Each row of a before or after table is a point. The points were changed in one or more steps. Then noise was added and the rows were shuffled. The steps act on columns, c1 being the first. What was done? A step turns or swaps two columns, mirrors them in a line or flattens them onto one, adds a multiple of one to another, or multiplies or shifts one. Angles are multiples of 10 degrees, from the lower column toward the higher: turns from -170 to 170, lines from 10 to 170 but not 90. Use the fewest steps. Two steps may share a column if one is a turn and the other turns, adds or multiplies; they go together, in the order done. Otherwise the lowest column goes first.

Before (10 x 2):
[[-0.25  0.07]
 [-0.20 -0.15]
 [-0.25 -0.22]
 [ 0.15 -0.07]
 [ 0.39  0.08]
 [-0.24 -0.14]
 [-0.18 -0.19]
 [-0.30 -0.17]
 [-0.18  0.18]
 [-0.27 -0.02]]
After (10 x 2):
[[-0.82 -0.02]
 [-0.72 -0.14]
 [-0.91 -0.15]
 [-0.61 -0.14]
 [-0.74 -0.22]
 [-0.75  0.08]
 [-0.53  0.18]
 [-0.54 -0.20]
 [ 0.45 -0.08]
 [ 1.18  0.08]]
Steps: multiply c1 by 3

Before (14 x 4):
[[ 0.42 -0.02  0.27 -0.45]
 [ 0.04 -0.05  0.22  0.04]
 [-0.42  0.14 -0.14  0.23]
 [-0.36 -0.18  0.10 -0.07]
 [-0.17  0.00 -0.38  0.83]
 [-0.53  0.39  0.20 -0.22]
 [ 0.71 -0.29  0.44  0.38]
 [ 0.16 -0.21 -0.61 -0.16]
 [ 0.14 -0.49  0.56 -0.28]
 [ 0.54 -0.79  0.08  0.03]
 [ 0.01 -0.83  0.14 -0.08]
 [-0.30  0.00  0.94  0.12]
 [-0.81  0.64  0.04  0.02]
 [-0.89 -0.18  0.60  0.05]]
After (14 x 4):
[[ 0.27  0.50 -0.78  0.00]
 [ 0.84  0.45 -0.46  0.27]
 [ 0.82 -0.56 -0.36  0.24]
 [ 0.44 -0.16 -0.34  0.37]
 [-0.04  0.82  0.29  0.04]
 [-0.23  0.73 -0.27  0.22]
 [ 0.47 -0.16  0.03 -0.10]
 [-0.56  0.16 -0.25  0.25]
 [-0.01  0.20 -0.18 -0.06]
 [ 0.43 -0.20  0.31 -0.67]
 [-0.50  0.71  0.35 -0.22]
 [-0.16 -0.14  0.63  0.09]
 [ 0.30  0.23  0.03  0.21]
 [-0.50  0.47 -0.26 -0.65]]
Steps: turn c1 and c4 by -160 degrees; turn c2 and c3 by -150 degrees

Before (10 x 6):
[[-0.71  0.04  0.02  0.36  0.41 -0.85]
 [-0.16 -0.41  0.41  0.56 -0.09 -0.57]
 [-0.56 -0.25  0.00  0.07  0.61 -1.05]
 [-0.27  0.14 -0.47  0.62 -0.22 -0.41]
 [ 0.59 -0.57 -0.57  0.24 -0.53 -0.10]
 [-0.73  0.31 -0.21 -0.38  0.29 -0.62]
 [ 0.24 -0.37 -0.12  0.53  0.18  0.62]
 [-0.08  0.29 -0.38 -0.22 -0.19  0.13]
 [ 0.21 -0.13  0.62  0.37 -0.18  0.45]
 [ 0.77  0.26 -0.40  0.03  0.14  0.12]]
After (10 x 6):
[[ 0.20  0.16 -0.47  0.42 -0.23 -0.51]
 [ 0.57  0.49 -0.20 -0.27  0.27 -0.49]
 [-0.43 -0.65 -0.41  0.02  0.13  0.19]
 [-0.28 -0.09 -0.13  0.37  0.19  0.71]
 [ 0.29  0.50  0.00  0.05  0.61 -0.75]
 [ 0.13  0.00 -0.37 -0.16 -0.19  0.04]
 [ 0.47  0.53  0.01  0.26  0.40 -0.64]
 [-0.18 -0.13  0.61  0.24 -0.18  0.37]
 [-0.55 -0.31 -0.56  0.18 -0.54 -0.36]
 [-0.03  0.23  0.40  0.39 -0.10 -0.62]]
Steps: multiply c2 by 0.4; turn c1 and c2 by -130 degrees; multiply c4 by 0.7; add 0.5 times c5 to c6

Before (8 x 8):
[[ 0.14  0.09 -0.69 -0.16  0.02  0.00 -0.28 -0.01]
 [ 0.48 -0.20 -0.27 -0.06  0.55 -0.23  0.38 -0.30]
 [-0.39  0.24  0.39  0.17 -0.30 -0.07  0.24 -0.13]
 [-0.55 -0.66 -0.23 -0.74 -0.52 -0.44 -0.22  0.34]
 [ 0.11 -0.47 -0.47  0.32 -0.10 -0.28  0.37  0.53]
 [ 0.52  0.45 -0.51  0.12  0.00 -0.07  0.71 -0.40]
 [-0.67 -0.13 -0.43 -0.67 -0.05  0.34 -0.14 -0.33]
 [ 0.35 -0.13  0.23 -0.56  0.46  0.49  0.24 -0.03]]
After (8 x 8):
[[ 0.33  0.21  0.21  0.12  0.81  0.72  0.19 -0.06]
 [-0.66 -0.17 -0.49  0.31 -0.72  0.69  0.10 -0.26]
 [ 0.49  0.36 -0.33  0.20  1.06 -0.12  0.27 -0.24]
 [ 0.53  0.78 -0.57 -0.05  0.53 -0.12 -0.32 -0.32]
 [ 0.11  0.29 -0.38 -0.05  0.02 -0.42  0.54  0.59]
 [-0.40  0.27  0.35 -0.08 -0.68 -0.15 -0.20 -0.21]
 [-0.57 -0.33 -0.17  0.87 -1.08  0.15  0.60  0.37]
 [ 0.13 -0.27 -0.67  0.12  0.19  0.10 -0.14  0.10]]
Steps: add 1 times c1 to c5; turn c2 and c7 by -80 degrees; turn c3 and c8 by -10 degrees; mirror c4 and c6 in the line at 110 degrees

Before (12 x 11):
[[-0.02  0.16  0.30  0.03  0.24  0.43  0.35  0.07  0.21 -0.29  0.16]
 [ 0.16 -0.05  0.45 -0.11  0.63 -0.23  0.21 -0.22  0.14 -0.14 -0.41]
 [ 0.42 -0.13  0.74 -0.23  0.53  0.35 -0.32  0.14 -1.12 -0.26  0.09]
 [-0.26  0.28  0.63  0.39  0.30  0.27 -0.39 -0.24  0.16  0.12 -0.28]
 [-0.36  0.25  0.46  0.14  0.04  0.09  0.36  0.15 -0.57 -0.01 -0.22]
 [-0.14 -0.19 -0.80  0.22  0.74  0.25 -0.02  0.28 -0.11  0.31  0.07]
 [ 0.13 -0.04 -1.77 -0.24  0.22  0.37 -0.22  0.16 -0.21 -0.19 -0.28]
 [-0.10 -1.79  0.74  0.13  0.36 -0.35 -0.43 -0.22  0.14 -0.33  0.05]
 [-0.25 -0.34  0.16 -1.09  0.42  0.12 -0.27  0.33 -0.15 -0.23 -0.21]
 [ 0.26  0.02  0.18  0.12  0.11 -0.17  0.01  0.54  0.25  0.01 -0.16]
 [ 0.10  0.30 -0.20  0.13  0.24 -0.23 -0.26 -0.47  0.02  0.33  0.40]
 [ 0.08 -1.23  0.69  0.15  0.10  0.20 -0.04 -0.32  0.20  0.47 -0.20]]
After (12 x 11):
[[-0.25  0.29  0.62 -0.06  0.17  0.12 -0.42 -0.07  0.27  0.09  0.51]
 [-0.35  0.25  0.42  0.02  0.43  0.08  0.36 -0.25 -0.37  0.02  0.16]
 [ 0.17 -0.08  0.48 -0.37  0.37 -0.58  0.20 -0.22  0.54 -0.16  0.17]
 [-0.19 -0.15 -0.81  0.33  0.67 -0.14 -0.06 -0.10  0.37  0.30 -0.02]
 [-0.13 -1.75  0.76  0.03  0.18 -0.52 -0.42  0.19  0.39 -0.38  0.15]
 [-0.23 -0.33  0.14 -0.65  0.41 -0.11 -0.29 -0.40  0.11 -0.20 -0.90]
 [ 0.24  0.02  0.24  0.31 -0.11 -0.21  0.01 -0.48  0.25  0.01 -0.14]
 [-0.07  0.17  0.33  0.12  0.05  0.31  0.32  0.03  0.34 -0.27 -0.04]
 [ 0.12  0.21 -0.16  0.05  0.16 -0.35 -0.25  0.57  0.18  0.33  0.15]
 [ 0.18 -0.03 -1.77 -0.18  0.31  0.27 -0.22 -0.31 -0.06 -0.16 -0.17]
 [ 0.06 -1.19  0.74 -0.21 -0.08  0.23 -0.08  0.07  0.24  0.48  0.36]
 [ 0.44 -0.15  0.79 -0.03  1.16  0.07 -0.38 -0.02 -0.47 -0.27 -0.30]]
Steps: turn c8 and c11 by -130 degrees; turn c4 and c11 by 50 degrees; add -0.5 times c5 to c6; turn c5 and c9 by 40 degrees

Before (10 x 12):
[[ 0.00 -0.26 -0.49  0.40  0.11 -0.21  0.76  0.46  0.26 -0.27 -0.17  0.13]
 [-0.10  0.06 -0.47  0.06 -0.30 -0.43  0.09  0.41 -0.04  0.12  0.31  0.22]
 [ 0.10 -0.47  0.26  0.00 -0.46  0.81  0.07  0.25 -0.37  0.07 -0.49 -0.89]
 [ 0.00 -0.26  0.28 -0.15  0.68  0.83 -0.12  0.22 -0.61  0.22 -0.27 -0.52]
 [-0.24  0.51  0.25 -0.26  0.13  0.86  0.15  0.27 -0.43 -0.16 -0.30 -0.01]
 [ 0.54  0.32 -0.33 -0.37  0.18 -0.41 -0.02  0.37  0.13 -0.29 -0.51  0.46]
 [ 0.25  0.54  0.16  0.01  0.83  0.25 -0.70  0.16  0.64 -0.65  0.18  0.78]
 [ 0.14 -0.26  0.26 -0.07  0.14 -0.46  0.70  0.06  0.58  0.18 -0.14  0.06]
 [-0.16 -0.53 -0.07 -0.66 -0.12  1.18  0.25  0.37 -0.55 -0.09  0.14 -0.54]
 [ 0.61  0.26 -0.31  0.24  0.02 -0.58  0.76  0.15  0.14 -0.32  0.41  0.15]]
After (10 x 12):
[[ 0.10  0.28 -0.29  0.47  0.08 -0.62 -0.66  0.15 -0.22 -0.30  0.74  0.16]
 [ 0.05  0.49  0.14 -0.56 -0.86  0.33  0.43  0.20  0.02 -0.74  0.28  0.74]
 [ 0.25 -0.28  0.31  0.45 -0.08 -0.52 -0.46  0.02  0.86  0.19  0.01  0.02]
 [ 0.19 -0.33  0.36 -0.05 -0.64  0.92  0.28  0.20 -0.32  0.18 -0.14 -0.50]
 [-0.18 -0.51 -0.12  0.60  0.04  1.15  0.35  0.33  0.02 -0.08 -0.08 -0.51]
 [ 0.78  0.35 -0.31  0.18 -0.20 -0.54  0.27  0.36 -0.24 -0.26  0.05  0.45]
 [-0.25  0.07 -0.47  0.08  0.32 -0.60 -0.16  0.42 -0.10  0.13  0.11  0.27]
 [ 0.11 -0.26 -0.49  0.37 -0.07 -0.41 -0.85  0.51  0.58 -0.18 -0.02  0.09]
 [ 0.10  0.47  0.30  0.19 -0.19  0.90  0.12  0.29 -0.95 -0.17 -0.39  0.06]
 [ 0.48 -0.51  0.29  0.03  0.51  0.95  0.00  0.26  0.09  0.03 -0.25 -0.88]]
Steps: turn c1 and c11 by 50 degrees; add -1 times c2 to c9; add 0.3 times c3 to c6; turn c4 and c7 by -130 degrees; multiply c5 by -1

Before (11 x 14):
[[-0.31 -0.39 -0.68  0.30  0.86  0.12 -0.16 -0.57  0.31  0.53  0.08  0.14
   0.37 -0.14]
 [ 0.15  0.28 -0.59  0.11 -0.39  0.44 -0.16  0.55  0.09 -0.53 -0.13  0.08
   0.37 -0.19]
 [-0.10  0.39 -0.36 -0.08 -0.38 -0.06  0.29 -0.24 -0.40  0.00 -0.24  0.50
   0.09 -0.15]
 [-0.10 -0.07 -0.06  0.22  0.48 -0.20  0.44 -0.44  0.57  0.41 -0.21  0.06
   0.46  0.34]
 [ 0.21  0.37 -0.61  0.68  0.87  0.62 -0.03 -0.58  0.14 -0.83 -0.26  0.75
   0.63 -0.12]
 [ 0.57  0.33 -0.14  0.27 -0.30  0.09 -0.56  0.48 -0.65  0.03 -0.29 -0.33
  -0.20  0.21]
 [-0.33 -0.46 -0.46  0.12  0.57  0.14  0.20 -0.24  0.09 -0.18 -0.17  0.08
  -0.09  0.40]
 [ 0.35  0.29 -0.23 -0.03 -0.77  0.27 -0.67  0.34 -0.20  0.12 -0.78  0.38
  -0.20  0.38]
 [-0.34 -0.35 -0.33  0.73  0.24  0.35  0.68 -0.49  0.23  0.64 -0.19  0.21
   0.07  0.07]
 [ 0.82 -0.14 -0.52  0.09  0.26  0.23  0.43 -0.20  0.57 -0.76  0.17  0.87
   0.11 -0.60]
 [ 0.18  0.08 -0.07 -0.11 -1.38  0.21 -0.55 -0.18 -0.17 -0.25 -0.02 -0.55
  -0.30  0.00]]
After (11 x 14):
[[-0.12  0.73 -0.33  0.77  0.25  0.36  0.47 -0.28  0.22  0.01 -0.40  0.22
   0.06  0.42]
 [-0.04  0.42 -0.06  0.20  0.55 -0.19  0.15 -0.02  0.55 -0.14 -0.27  0.03
   0.09  0.55]
 [-0.04  0.07 -0.44  0.18  0.55  0.13 -0.04  0.16  0.10  0.45 -0.28  0.10
   0.10  0.46]
 [-0.10 -0.88 -0.60  0.61  0.95  0.61 -0.23 -0.46  0.15  0.09 -1.00  0.74
   0.16  0.38]
 [-0.01 -0.14 -0.12  0.17 -0.32  0.08 -0.44  0.48 -0.65 -0.31  0.06 -0.32
  -0.06 -0.25]
 [ 0.02 -0.60 -0.60  0.11 -0.32  0.45  0.13  0.22  0.10  0.03 -0.23  0.09
  -0.04 -0.51]
 [-0.04  0.66 -0.66  0.34  0.91  0.10 -0.36 -0.47  0.34  0.08 -0.06  0.14
   0.16  0.34]
 [-0.04 -0.20 -0.36 -0.06 -0.34 -0.03  0.26 -0.28 -0.40 -0.36 -0.75  0.48
  -0.06  0.07]
 [ 0.03 -0.27 -0.08 -0.15 -1.40  0.23 -0.61 -0.13 -0.15  0.03  0.54 -0.58
  -0.25  0.14]
 [ 0.01 -0.03 -0.24 -0.08 -0.77  0.28 -0.66  0.53 -0.20 -0.31 -1.15  0.40
  -0.13 -0.02]
 [ 0.02 -0.59 -0.53 -0.03  0.27  0.22  0.56 -0.58  0.59  0.49 -0.69  0.88
   0.07 -0.23]]
Steps: flatten c1 and c4 onto the line at 100 degrees; turn c2 and c10 by -120 degrees; flatten c5 and c13 onto the line at 10 degrees; turn c8 and c14 by -50 degrees; add -0.5 times c14 to c7; add -1 times c12 to c11

Before (12 x 20):
[[-0.21 -0.09  0.29  0.92 -0.02 -1.28 -0.16 -0.56 -0.64  0.11 -0.29  0.19
   0.29 -0.08  0.46 -0.84 -0.27 -0.26  0.58  0.29]
 [-0.42  0.10  0.45 -0.28 -0.19  0.40 -0.48 -0.12  0.22 -0.93 -0.17 -0.94
   0.54 -0.28 -0.33 -0.56 -0.41  0.37  0.15 -0.68]
 [-0.34 -0.24  0.22 -0.30 -0.28 -0.39 -0.49  0.08  0.01  0.02 -0.40 -0.19
  -0.02  0.48  0.31 -0.09  0.08 -0.29  0.08  0.28]
 [ 0.25 -0.18 -0.43 -0.24 -0.30  0.35  0.33 -0.01  0.18  0.19 -0.37 -1.66
   0.30 -0.19 -0.22 -0.63 -0.40  0.35  0.51  0.27]
 [-0.07  0.24  0.21 -0.09 -0.27  0.12  0.32 -0.51 -0.24  0.09 -0.09  0.06
  -0.94 -0.14 -0.21 -0.02 -0.04  0.19  0.50  0.35]
 [ 0.25 -0.13 -0.84 -0.37  0.07  0.12 -0.11 -0.64 -0.46  0.06 -0.37  0.10
   0.57  0.82  0.14 -0.55  0.05 -0.17  0.36  0.34]
 [-0.37  0.31 -0.59  0.38  0.88  0.34 -0.41 -0.55  0.21  0.20 -0.01  0.16
   0.27  0.33 -0.31 -0.71  0.07  0.09 -0.29 -0.16]
 [-0.18 -0.13  0.34 -0.30  0.77 -0.77 -0.41  0.39  0.38 -1.48 -0.28 -0.69
   0.44 -0.39 -0.18  0.26 -0.33  0.03 -0.64 -0.09]
 [ 0.18 -0.03  0.42 -0.05  0.41  0.10 -0.29  0.13  0.00 -0.06  0.80  0.24
   0.28  0.07  0.01 -0.52  0.06  0.29  0.00  0.25]
 [ 0.02  0.03  0.06  0.63 -0.15 -0.32  0.70 -0.14 -0.13  0.26 -0.21  0.25
   0.58 -0.41 -0.31 -0.12  0.08  0.52  0.24  0.36]
 [ 0.31 -0.32  0.03  0.66  0.54  0.33  0.44  0.39 -0.22 -0.06 -0.36  0.14
   0.21 -0.27 -0.04 -0.26 -0.30  0.55  0.37  0.31]
 [-0.04  0.58  0.47 -0.18  0.35  0.27 -0.18  0.25  0.35  0.28 -0.15 -0.17
   0.54  0.22 -0.36 -0.62 -0.84  0.28  0.43 -1.09]]
After (12 x 20):
[[-0.07  0.26  0.24 -0.03 -0.28 -0.88  0.34 -0.45 -0.20  0.13  0.04  0.07
  -0.32 -0.13 -0.16  0.33 -0.05  0.19  0.43  0.67]
 [-0.38  0.30 -0.57  0.40  0.81  0.30 -0.40 -0.58  0.23  0.15  0.01  0.15
  -0.26  0.33 -0.41 -0.74  0.08  0.09  0.25  0.18]
 [ 0.19 -0.06  0.43 -0.02  0.48  0.27 -0.19  0.17  0.02 -0.04  0.03  0.31
  -0.08  0.11 -0.04 -0.40  0.02  0.29  0.32  0.64]
 [ 0.24 -0.14 -0.44 -0.24 -0.32  0.31  0.27  0.03  0.14  0.20 -0.05 -1.73
  -0.35 -0.18 -0.25 -0.10 -0.36  0.35  0.78  0.57]
 [-0.09  0.02  0.10  0.62 -0.20  0.47  0.72 -0.14 -0.15  0.20 -0.05  0.21
   0.43 -0.41 -0.31  0.04  0.03  0.50  0.32  0.65]
 [-0.03  0.61  0.45 -0.16  0.38  0.61 -0.20  0.20  0.40  0.27  0.09 -0.19
  -0.14  0.16 -0.32 -0.17 -0.78  0.25  0.73 -0.82]
 [-0.40  0.10  0.48 -0.29 -0.18  0.59 -0.43 -0.19  0.22 -0.92 -0.07 -0.92
  -0.29 -0.28 -0.31 -0.40 -0.40  0.36  0.46 -0.37]
 [-0.17 -0.20  0.39 -0.26  0.75  0.26 -0.44  0.41  0.37 -1.48  0.02 -0.73
   0.82 -0.38 -0.12 -0.24 -0.34  0.07 -0.71  0.20]
 [-0.32 -0.26  0.24 -0.29 -0.29 -0.06 -0.49  0.08 -0.03 -0.05  0.00 -0.16
   0.30  0.52  0.28 -0.07  0.14 -0.31  0.17  0.57]
 [ 0.26 -0.31  0.01  0.66  0.63  0.25  0.38  0.47 -0.22 -0.05  0.03  0.19
  -0.28 -0.31  0.01 -0.03 -0.34  0.53  0.47  0.66]
 [ 0.29 -0.15 -0.84 -0.37  0.04  0.55 -0.09 -0.65 -0.51  0.04 -0.01  0.15
   0.04  0.81  0.15 -0.17  0.02 -0.18  0.66  0.67]
 [-0.21 -0.04  0.31  0.93  0.02  0.10 -0.11 -0.57 -0.70  0.05 -0.04  0.24
   1.32 -0.08  0.48 -0.26 -0.22 -0.19  0.98  0.54]]
Steps: turn c6 and c13 by -80 degrees; multiply c11 by 0; turn c16 and c19 by -40 degrees; shift c20 by 0.30

Before (8 x 24):
[[ 0.03 -0.35 -0.12  0.46 -0.09  0.33 -0.02 -0.28 -0.26  0.06 -0.40  0.29
  -1.00  0.41 -0.46  0.30  0.20  0.37 -0.22 -0.41  0.75  0.01  0.58 -0.02]
 [-0.16  0.84 -0.21  0.65  0.35 -0.40 -0.14  0.19  0.39  0.63  0.59  0.16
   0.13 -0.37  0.11  0.26 -0.01  0.11  0.71 -0.49 -0.36 -0.92 -0.53 -0.38]
 [ 0.44 -0.69  0.14 -0.21  0.28 -0.09  0.55 -0.13 -1.14  0.49 -0.48 -0.80
   0.78 -0.14 -0.36  0.01  0.52  0.36 -0.13 -0.30 -0.57 -0.11  0.76 -0.68]
 [-0.32  0.29 -0.01  0.11  0.38 -0.60  0.10  0.00 -0.38 -0.13  0.06  0.20
  -0.37  0.60 -0.47  0.28  0.00  0.12 -0.28 -0.29  0.11 -0.13  0.44 -0.85]
 [-0.07 -0.07 -0.14 -0.31 -0.09 -0.05 -0.25 -0.17 -0.51 -0.29 -0.13  0.45
  -0.46  0.51 -0.29  0.31  0.07  0.05  0.42 -0.51  0.31  0.04  0.13  0.17]
 [ 0.07 -0.24 -0.22  0.09 -0.68  0.14  0.21 -0.55 -0.72 -0.16  0.29  0.29
  -0.89 -0.13 -0.03  0.09  0.14 -0.12 -0.10 -0.30 -0.18 -0.05  0.41 -0.24]
 [ 0.25  0.81 -0.28  0.91  0.13 -0.32  0.10  0.44  0.39  0.46  0.14  0.22
  -0.01 -0.48 -0.54 -0.10  0.29 -0.26  0.67  0.06 -0.05 -0.58 -0.22 -0.42]
 [-0.35 -0.50 -0.35 -0.29  0.00 -0.06  0.04 -0.60 -0.17 -0.58 -0.44  0.43
  -0.47  0.51 -0.25  0.11 -0.32  0.43  0.04 -0.05  0.27  0.15  0.70 -0.02]]
After (8 x 24):
[[ 0.06  0.69 -0.24  0.08  0.48  0.11  0.23 -0.55 -0.69 -0.17  0.30  0.29
  -0.89 -0.13  0.00 -0.10  0.15 -0.11 -0.09 -0.28 -0.19 -0.04  0.59 -0.26]
 [ 0.28 -1.03 -0.27  0.90  0.32 -0.32  0.13  0.45  0.37  0.50  0.14  0.16
  -0.02 -0.47  0.72 -0.47  0.26 -0.23  0.64  0.06 -0.09 -0.58 -0.33 -0.40]
 [-0.17 -1.17 -0.14  0.63  0.15 -0.41 -0.15  0.20  0.38  0.61  0.61  0.14
   0.13 -0.38 -0.30 -0.07  0.00  0.10  0.69 -0.50 -0.38 -0.92 -0.61 -0.39]
 [ 0.44  0.58  0.15 -0.20 -0.58 -0.06  0.54 -0.14 -1.11  0.48 -0.52 -0.81
   0.79 -0.13  0.45 -0.38  0.51  0.35 -0.12 -0.27 -0.56 -0.13  0.78 -0.72]
 [-0.34 -0.59 -0.04  0.11 -0.19 -0.62  0.10 -0.03 -0.36 -0.14  0.07  0.21
  -0.39  0.55  0.36 -0.70  0.02  0.12 -0.28 -0.32  0.07 -0.09  0.45 -0.82]
 [-0.09  0.13 -0.15 -0.28  0.04 -0.05 -0.25 -0.17 -0.52 -0.31 -0.10  0.49
  -0.44  0.51  0.16 -0.53  0.05  0.04  0.39 -0.52  0.29  0.08  0.22  0.17]
 [ 0.04  0.43 -0.12  0.45 -0.08  0.34 -0.05 -0.23 -0.22  0.08 -0.38  0.34
  -0.97  0.42  0.36 -0.73  0.18  0.37 -0.21 -0.38  0.78 -0.01  0.68  0.00]
 [-0.36  0.53 -0.34 -0.29 -0.26 -0.05  0.05 -0.60 -0.18 -0.58 -0.46  0.43
  -0.49  0.52  0.27 -0.37 -0.32  0.43  0.05 -0.06  0.27  0.16  0.86  0.00]]
Steps: turn c2 and c5 by 150 degrees; multiply c2 by 1.3; add -0.3 times c8 to c23; multiply c15 by 1.6; turn c15 and c16 by 140 degrees
